Every row gives one point. Two turns around zero, p and q, are shown by what they do to some points. Write where each new point lands after one turn and then the other. Backwards means that the second turn is done in reverse. Each puzzle has new turns, and all numbers are rounded.

Turn p:
[0.09 0.03 0.07] -> [ 0.11 -0.02  0.03]
[-0.01 -0.15 -0.34] -> [-0.16  0.24 -0.24]
[ 0.06 -0.25  0.36] -> [ 0.16 -0.39 -0.14]
[-0.36  0.17  0.05] -> [-0.29 -0.09  0.26]
[-0.27 -0.21 -0.27] -> [-0.38  0.08 -0.21]
[0.49 0.41 0.13] -> [0.55 0.19 0.29]
Turn q:
[ 0.24 -0.27  0.28] -> [ 0.40  0.17 -0.15]
[-0.18 -0.32  0.09] -> [ 0.01  0.06 -0.37]
[-0.23  0.21 -0.01] -> [-0.16 -0.26  0.03]
[ 0.17  0.38 -0.35] -> [-0.23  0.03  0.49]
Where do these land?
q, then p: [ 0.02  0.34 -0.21] -> [-0.07 -0.39  0.05]
p, then q: [ 0.17 -0.29 -0.29] -> [-0.34  0.08  0.28]
q, then p: [-0.01  0.16  0.20] -> [ 0.12 -0.08 -0.21]
q, then p: [-0.17 -0.10  0.35] -> [ 0.05  0.23 -0.33]
p, then q: [ 0.49 -0.18 -0.06] -> [-0.03  0.30  0.43]
p, then q: [-0.50  0.07  0.01] -> [-0.08 -0.27 -0.42]

Turn p:
[-0.05  0.14 -0.44 -0.07] -> [-0.28 -0.07  0.19 -0.32]
[0.13 0.08 0.13 0.06] -> [ 0.11  0.11 -0.13 -0.02]
[-0.21  0.28  0.37  0.28] -> [ 0.00  0.51 -0.07  0.27]
[ 0.04  0.13 -0.29 -0.11] -> [-0.11 -0.05  0.13 -0.29]
[ 0.41 -0.40  0.01 -0.06] -> [ 0.22 -0.43 -0.31 -0.05]
[-0.40  0.16  0.12  0.35] -> [-0.30  0.37  0.03  0.31]
[ 0.08 -0.40  0.11 -0.45] -> [ 0.37 -0.46  0.16  0.11]
Turn q:
[0.08 0.24 0.07 0.07] -> [ 0.02 -0.02  0.26 -0.09]
[-0.03 -0.36  0.07  0.05] -> [-0.13 -0.15 -0.31  0.01]
[-0.30 -0.17 -0.01 -0.26] -> [ 0.02  0.28 -0.33 -0.05]
[-0.37 -0.04  0.26 -0.05] -> [-0.20  0.22 -0.17 -0.30]
[ 0.46  0.48 -0.48  0.41] -> [ 0.07 -0.21  0.73  0.51]
[ 0.42 -0.10  0.02 -0.21] -> [ 0.38 -0.29 -0.06  0.02]
[-0.26 -0.05  0.07 -0.01] -> [-0.15  0.17 -0.12 -0.10]
Where do these land?
q, then p backwards: [-0.15  0.06  0.33  0.15] -> [ 0.05  0.16 -0.36  0.02]
q, then p: [ 0.07  0.07 -0.02 -0.28] -> [ 0.13  0.00 -0.13 -0.23]
p, then q: [-0.16  0.06  0.01  0.02] -> [-0.10  0.03  0.08 -0.11]
p, then q: [ 0.34  0.19 -0.28 -0.04] -> [ 0.38  0.22 -0.20  0.01]
q, then p: [-0.18 -0.56  0.00  0.12] -> [-0.53 -0.20  0.19 -0.04]
p, then q: [-0.31  0.61 -0.17 -0.12] -> [ 0.14  0.28  0.24 -0.59]
q, then p: [ 0.40 -0.43  0.13  0.15] -> [-0.20 -0.55 -0.11  0.16]

Turn p:
[-0.10  0.25 -0.36  0.27] -> [ 0.01 -0.51 -0.01  0.13]
[ 0.17 -0.22  0.00 -0.14] -> [ 0.07  0.15 -0.01 -0.26]
[ 0.02  0.19  0.44 -0.39] -> [-0.43  0.44  0.02  0.07]
[-0.34  0.21 -0.10 -0.01] -> [-0.12 -0.18  0.25  0.25]
[ 0.26 -0.43  0.02  0.27] -> [ 0.46  0.10 -0.25 -0.19]
Turn q:
[-0.10  0.51  0.22 -0.10] -> [-0.34  0.38  0.18  0.18]
[-0.20 -0.46 -0.22 -0.04] -> [ 0.28 -0.26 -0.39  0.04]
[-0.02 -0.29  0.04  0.17] -> [ 0.27 -0.20  0.02  0.06]
[ 0.28 -0.01 -0.32  0.28] -> [ 0.24  0.04  0.08 -0.44]
[ 0.05  0.25  0.28 -0.31] -> [-0.44  0.03  0.12  0.16]
Where do these land?
p, then q: [ 0.32 -0.04 -0.19 -0.42] -> [-0.39 -0.03 -0.34  0.23]
q, then p: [-0.26 -0.15  0.04 -0.28] -> [ 0.28 -0.30  0.06  0.02]
p, then q: [-0.44  0.27 -0.28  0.27] -> [ 0.48 -0.34  0.21  0.15]
q, then p: [-0.10  0.37 -0.06  0.00] -> [-0.28 -0.14  0.02  0.23]
q, then p: [ 0.27 -0.18  0.18  0.20] -> [ 0.11  0.38 -0.11 -0.08]
p, then q: [ 0.20 -0.28  0.30  0.25] -> [-0.12  0.19  0.06 -0.47]

Turn p:
[-0.42  0.27  0.28  0.06 -0.02 -0.15] -> [-0.19 -0.14  0.05 -0.43  0.29 -0.16]
[ 0.11 -0.22  0.53  0.28 -0.21  0.21] -> [0.04 0.31 0.35 0.13 0.50 0.13]
[ 0.07 -0.39 -0.34 -0.07  0.25  0.09] -> [ 0.02  0.25 -0.31  0.15 -0.33  0.24]
[ 0.43 -0.31 -0.45  0.31  0.09  0.13] -> [ 0.01  0.02 -0.03  0.50 -0.32  0.51]
[ 0.01  0.17 -0.14 -0.12 -0.22  0.23] -> [-0.11 -0.01  0.20  0.11 -0.19 -0.25]
[-0.11  0.37  0.35 -0.16  0.12 -0.13] -> [ 0.02 -0.21 -0.12 -0.18  0.34 -0.35]
[-0.09  0.10 -0.23 -0.30 -0.03 -0.38] -> [ 0.23 -0.22 -0.14 -0.29 -0.30 -0.12]
Turn q:
[ 0.02  0.02 -0.20 -0.16 -0.33 -0.11] -> [ 0.04  0.23  0.09  0.31  0.17 -0.01]
[ 0.02 -0.16 -0.05 -0.68 -0.09 -0.15] -> [-0.26  0.62  0.06 -0.06  0.26  0.00]
[ 0.18 -0.04  0.26  0.17 -0.24  0.15] -> [-0.18 -0.28  0.16  0.14  0.02  0.23]
[-0.12  0.07 -0.23  0.30  0.35  0.25] -> [ 0.28 -0.18  0.02 -0.17 -0.40 -0.22]
[-0.24  0.00 -0.20 -0.53 -0.13 -0.34] -> [ 0.08  0.62 -0.14  0.05  0.30 -0.02]
[ 0.08 -0.35  0.02  0.35  0.02 -0.15] -> [-0.20 -0.19 -0.30  0.21 -0.25 -0.01]
[-0.13  0.35  0.41  0.46  0.23  0.19] -> [ 0.26 -0.62 -0.04 -0.34 -0.04  0.20]
[ 0.33  0.12 -0.06 -0.27 -0.04 -0.29] -> [-0.20  0.11  0.02  0.07  0.40 -0.27]
[-0.14 -0.01  0.06  0.37  0.23  0.45] -> [ 0.17 -0.32  0.13 -0.20 -0.46  0.10]
Where do these land?
p, then q backwards: [ 0.14 -0.27 -0.25 -0.21 -0.30 -0.10] -> [-0.31 -0.03 -0.28  0.07  0.01  0.34]
q, then p: [-0.15  0.52  0.01 -0.02  0.16  0.51] -> [ 0.54  0.23 -0.04  0.26  0.30 -0.27]
p, then q: [-0.05 -0.46  0.21  0.11 -0.32 -0.24] -> [-0.17 -0.15  0.45 -0.36  0.23 -0.01]
p, then q: [ 0.32 -0.19  0.22  0.23  0.10 -0.09] -> [-0.06 -0.29  0.17 -0.18 -0.27 -0.19]
p, then q: [ 0.03 -0.21 -0.21  0.29 -0.05 -0.15] -> [-0.03 -0.03  0.35 -0.02 -0.17  0.21]
q, then p backwards: [-0.25  0.28  0.11 -0.12  0.54  0.34] -> [-0.40 -0.08  0.01 -0.22 -0.31 -0.51]
q, then p: [-0.04  0.33 -0.08 -0.27 -0.12 -0.27] -> [-0.01 -0.27 -0.40  0.18  0.13  0.01]
